Each row is a point. Before rounding, the points of a table are all equally far from one centre. They may lie mostly on one side of it. Where is the centre, to within rounding?
In the rows, zero is written as 128.

Points, 7 rows:
[109 93 62]
[117 54 149]
[91 64 93]
[131 117 58]
[186 113 129]
[173 94 156]
[141 146 176]
Centre: [121 114 123]

Points (19 x 12):
[59 123 90 89 117 117 161 54 117 117 185 124]
[68 67 93 130 156 160 105 112 177 129 76 68]
[108 80 114 45 115 89 128 184 151 106 102 82]
[126 122 76 158 135 97 175 119 112 82 107 56]
[110 92 82 98 151 99 133 156 71 179 103 110]
[42 52 123 113 142 104 111 122 50 90 175 115]
[84 70 169 148 109 132 122 112 193 62 99 72]
[125 102 132 157 135 135 85 67 156 165 131 63]
[79 74 45 101 128 107 117 115 119 134 109 169]
[85 70 168 136 113 150 56 98 171 159 121 113]
[66 30 92 106 94 130 146 100 175 142 170 145]
[175 77 119 82 143 127 118 157 89 101 199 94]
[114 53 117 134 129 125 161 114 78 179 198 83]
[137 115 103 87 147 138 108 116 105 159 219 119]
[130 65 40 138 165 120 127 149 127 70 139 101]
[130 90 126 108 94 137 135 154 66 113 123 10]
[111 85 192 73 118 143 102 152 191 117 114 83]
[142 94 85 85 114 132 186 127 162 145 176 59]
[92 135 104 120 113 199 155 151 204 90 149 111]
Centre: [99 93 123 119 114 141 128 129 121 112 138 105]

Points (27 x 24):
[149 157 77 167 144 183 124 209 132 166 117 73 155 150 116 174 121 121 208 109 76 93 120 171]
[171 173 104 161 168 133 151 187 135 181 112 138 135 99 143 165 125 134 139 81 144 164 142 174]
[148 113 45 134 126 178 165 193 153 168 176 129 94 126 153 163 192 88 123 106 80 117 76 174]
[107 103 97 127 177 114 148 168 115 194 103 153 193 114 160 167 184 90 155 123 125 84 108 161]
[113 113 73 135 166 135 156 193 89 156 132 106 146 123 145 75 126 81 121 53 81 132 110 162]
[177 149 134 182 188 171 142 185 129 124 129 129 123 125 159 202 160 167 139 126 86 74 140 188]
[140 166 77 126 133 170 171 162 105 211 168 95 165 121 189 147 139 133 135 80 107 75 121 177]
[157 130 124 186 190 143 127 158 150 143 132 137 154 129 147 174 120 49 153 86 130 138 73 219]
[128 137 51 153 98 161 126 207 103 136 142 127 123 132 151 195 146 157 114 147 78 56 111 186]
[127 168 128 141 197 168 169 181 164 154 130 133 196 103 114 167 185 95 168 126 89 104 111 142]
[174 121 142 165 172 163 131 172 119 130 85 127 98 134 149 155 183 109 185 152 81 140 86 135]
[180 152 88 153 155 183 130 178 135 154 112 101 157 141 150 219 162 131 195 63 87 122 52 175]
[149 136 101 167 162 160 141 183 188 189 71 124 180 136 150 136 142 114 137 90 104 107 106 155]
[180 137 127 135 125 203 113 166 146 157 87 87 159 139 150 163 118 113 165 72 74 136 99 129]
[134 147 124 136 147 137 126 195 82 70 71 92 174 134 138 138 173 124 124 122 137 77 139 170]
[180 103 111 134 154 166 136 200 136 126 123 134 195 174 176 186 151 140 128 148 92 106 111 133]
[136 151 82 171 121 249 142 147 112 163 110 121 132 170 161 134 154 83 158 104 83 91 95 177]
[109 124 96 130 151 111 122 142 126 182 102 112 118 121 172 166 117 46 98 116 57 96 103 174]
[164 158 100 179 132 149 131 160 126 171 58 105 172 139 168 127 144 86 176 84 103 66 98 200]
[174 127 129 151 116 197 144 222 130 124 175 125 160 139 158 186 187 150 141 106 91 95 139 161]
[91 126 108 167 125 143 113 165 90 187 91 134 147 121 138 127 147 112 203 143 116 81 100 143]
[154 169 107 168 216 176 173 147 94 104 111 72 153 91 130 149 172 108 179 128 106 70 109 177]
[158 129 75 152 140 139 113 199 123 169 157 75 122 161 183 153 133 147 190 93 125 93 72 181]
[163 114 137 143 157 205 150 177 152 147 141 131 137 138 102 213 106 98 139 103 95 132 117 202]
[96 97 80 134 94 175 110 175 108 138 111 116 125 150 121 181 206 69 152 100 98 96 149 186]
[157 116 92 163 133 162 153 181 150 170 121 94 86 118 163 112 193 109 149 83 56 124 104 188]
[93 123 122 145 123 191 146 184 132 167 88 132 158 109 199 149 108 122 134 119 138 70 137 145]
Centre: [134 138 96 150 140 149 153 162 112 120 130 122 137 125 149 167 144 101 146 96 104 103 104 155]

Points:
[156 112 175 156 180 122 177 151 113 131 144 161 218 120 118 134 127 189 83 115 155 128 144 102]
[110 116 184 152 143 109 180 147 122 185 164 152 124 127 86 142 154 166 116 132 145 84 132 28]
[128 134 191 126 154 152 139 139 110 161 170 111 100 101 141 35 139 150 101 75 102 155 149 34]
[118 114 182 137 145 91 114 214 168 176 146 156 156 101 138 86 173 129 119 127 142 105 120 74]
[90 164 150 76 157 158 155 154 90 176 111 195 146 124 149 64 131 176 122 71 117 144 148 63]
[118 99 113 97 153 151 149 222 123 109 157 173 118 98 132 69 96 140 82 99 120 146 166 42]
[67 121 123 90 134 127 137 158 125 173 102 142 160 131 96 108 131 166 153 143 178 155 92 38]
[139 93 140 141 162 127 196 180 190 112 143 191 171 142 147 104 188 188 108 108 100 133 153 34]
[143 118 205 126 119 173 109 176 143 84 157 137 135 128 180 127 132 142 83 135 119 164 166 42]
[75 117 130 110 148 105 153 141 188 138 148 173 84 123 152 105 136 175 148 159 56 144 128 7]
[131 139 172 109 127 190 174 164 150 126 85 209 107 107 165 138 145 176 111 141 116 183 123 66]
[170 104 153 87 164 113 156 145 170 88 187 126 134 103 123 143 123 181 148 113 176 78 104 96]
[117 134 120 57 149 108 145 180 175 101 145 156 130 97 119 91 192 162 91 107 104 108 73 54]
[126 138 126 114 161 138 140 210 150 122 154 187 157 153 154 49 145 185 106 128 138 115 119 41]
[114 176 130 118 161 121 142 161 128 127 175 142 132 146 140 139 153 162 125 101 109 179 62 51]
[93 153 159 137 163 156 152 182 149 173 121 139 100 97 122 59 138 189 93 83 129 171 94 60]
[93 86 140 113 208 161 99 195 179 122 119 155 122 171 92 133 150 154 132 73 99 148 117 56]
[141 162 152 134 159 133 148 173 161 52 209 164 134 103 105 96 154 168 95 107 125 127 130 64]
[135 117 202 119 157 136 152 201 107 72 142 135 157 125 163 109 125 169 129 69 122 122 136 33]
[101 165 192 116 122 86 145 132 126 90 155 148 91 125 104 100 123 152 162 97 174 112 137 125]
[99 120 174 137 122 159 154 156 144 68 154 148 161 90 137 125 177 103 90 83 154 163 145 30]
[134 143 155 135 168 122 161 192 157 110 196 174 119 115 157 152 156 168 99 98 115 159 95 58]
[111 127 114 127 163 150 164 185 119 163 201 157 150 106 191 119 170 174 134 101 125 79 123 56]
[88 120 193 186 141 124 164 154 140 91 154 171 123 109 146 45 144 152 99 140 138 90 194 72]
[101 137 164 151 169 200 184 140 103 139 151 128 177 99 102 77 138 174 130 87 152 174 102 101]
[94 102 125 128 145 152 187 165 150 91 145 127 137 154 112 49 143 107 129 55 115 115 94 37]
[136 130 160 87 129 103 182 139 110 125 172 208 126 51 137 110 136 136 129 139 111 85 129 37]
[143 112 170 116 154 119 155 121 109 133 126 182 133 204 133 106 112 169 131 90 159 84 99 39]
[92 172 147 145 105 147 148 188 189 120 71 138 127 144 105 125 156 146 83 121 142 137 116 72]
[136 130 177 123 147 128 166 140 178 96 181 132 180 144 84 131 164 160 92 81 174 116 118 104]
Centre: [116 103 135 125 143 142 133 121 142 122 126 145 132 112 131 109 136 156 125 115 110 123 139 88]

Points, 31 rows:
[140 112 103 152 167 115 97 205 139 113 140 100 135 111 182 156 86 131 118 115 173 77 109 216]
[158 87 104 153 193 88 146 217 145 67 154 110 165 132 166 138 77 97 115 88 146 117 149 115]
[184 171 77 131 157 80 143 181 120 114 184 80 147 117 118 175 97 104 79 138 152 107 185 170]
[59 108 88 125 191 117 102 162 114 78 207 133 168 148 185 154 101 112 143 79 124 122 112 132]
[144 85 122 221 178 94 133 163 152 70 152 132 84 128 137 172 98 120 135 78 146 112 82 161]
[162 133 91 111 212 100 129 141 136 91 118 164 143 108 168 173 34 93 104 87 177 122 118 165]
[138 86 44 162 210 114 110 195 112 100 143 87 116 107 114 144 78 114 47 96 153 91 148 184]
[142 69 113 140 181 93 121 181 135 68 107 123 135 93 110 175 94 92 57 81 177 68 124 170]
[150 88 75 211 196 99 48 174 125 64 126 148 114 149 132 147 59 85 73 135 141 97 93 138]
[119 142 97 139 221 91 111 173 134 136 187 82 128 129 126 167 92 123 44 136 180 65 97 150]
[181 121 91 206 142 61 79 134 134 80 145 138 168 103 177 145 63 120 120 115 163 88 140 165]
[165 102 99 151 189 46 99 208 110 93 170 146 173 117 132 169 117 117 93 105 170 87 149 108]
[144 92 63 136 184 84 84 155 92 115 127 109 164 114 173 141 95 94 78 97 207 74 166 173]
[135 96 151 151 194 125 163 164 147 90 164 146 114 154 171 156 130 58 107 73 198 90 157 147]
[155 127 71 145 191 99 102 212 107 69 153 137 131 132 177 142 82 86 80 88 181 90 93 147]
[137 98 100 148 228 81 77 162 48 137 150 110 118 93 181 187 128 123 139 100 151 97 128 155]
[194 112 63 151 191 74 120 180 143 41 116 114 137 132 162 152 95 88 119 114 152 67 146 147]
[142 147 79 86 169 108 98 166 123 96 128 138 142 96 195 142 53 96 129 55 151 126 118 153]
[114 115 43 115 194 67 136 198 113 94 145 112 101 164 149 158 80 77 132 93 148 90 89 160]
[166 99 115 109 169 68 88 160 156 54 137 115 174 126 92 107 114 145 133 121 159 47 93 123]
[157 118 36 139 174 45 105 132 106 87 171 100 110 133 152 170 43 107 104 115 157 112 114 187]
[158 103 86 128 187 91 139 176 166 64 156 73 165 152 132 143 91 81 98 97 173 60 151 139]
[178 68 120 124 208 110 122 175 119 105 151 159 160 101 130 169 45 79 76 101 176 101 126 187]
[139 125 87 153 198 102 65 161 126 114 142 134 150 85 162 192 103 141 73 130 191 128 107 170]
[164 83 73 136 210 99 99 97 147 101 158 120 121 114 122 192 105 112 123 58 185 101 172 156]
[182 151 124 121 172 105 77 146 144 67 192 147 157 115 119 202 140 83 96 116 165 91 110 181]
[113 71 134 124 212 89 123 146 123 98 138 87 141 100 174 103 89 114 110 80 207 89 91 170]
[177 116 94 155 226 145 112 172 113 99 125 110 96 108 147 179 93 95 103 77 146 98 55 131]
[137 98 84 133 184 72 125 159 134 72 186 97 159 76 143 165 32 119 107 104 176 111 90 142]
[114 135 101 190 199 97 152 178 136 88 153 133 131 122 109 186 107 130 95 123 201 80 104 186]
[159 80 81 127 175 51 119 220 116 84 162 82 83 82 147 161 112 107 133 107 121 94 133 171]
Centre: [125 117 113 139 165 117 112 127 110 111 154 135 111 109 118 117 102 90 118 140 126 99 136 134]
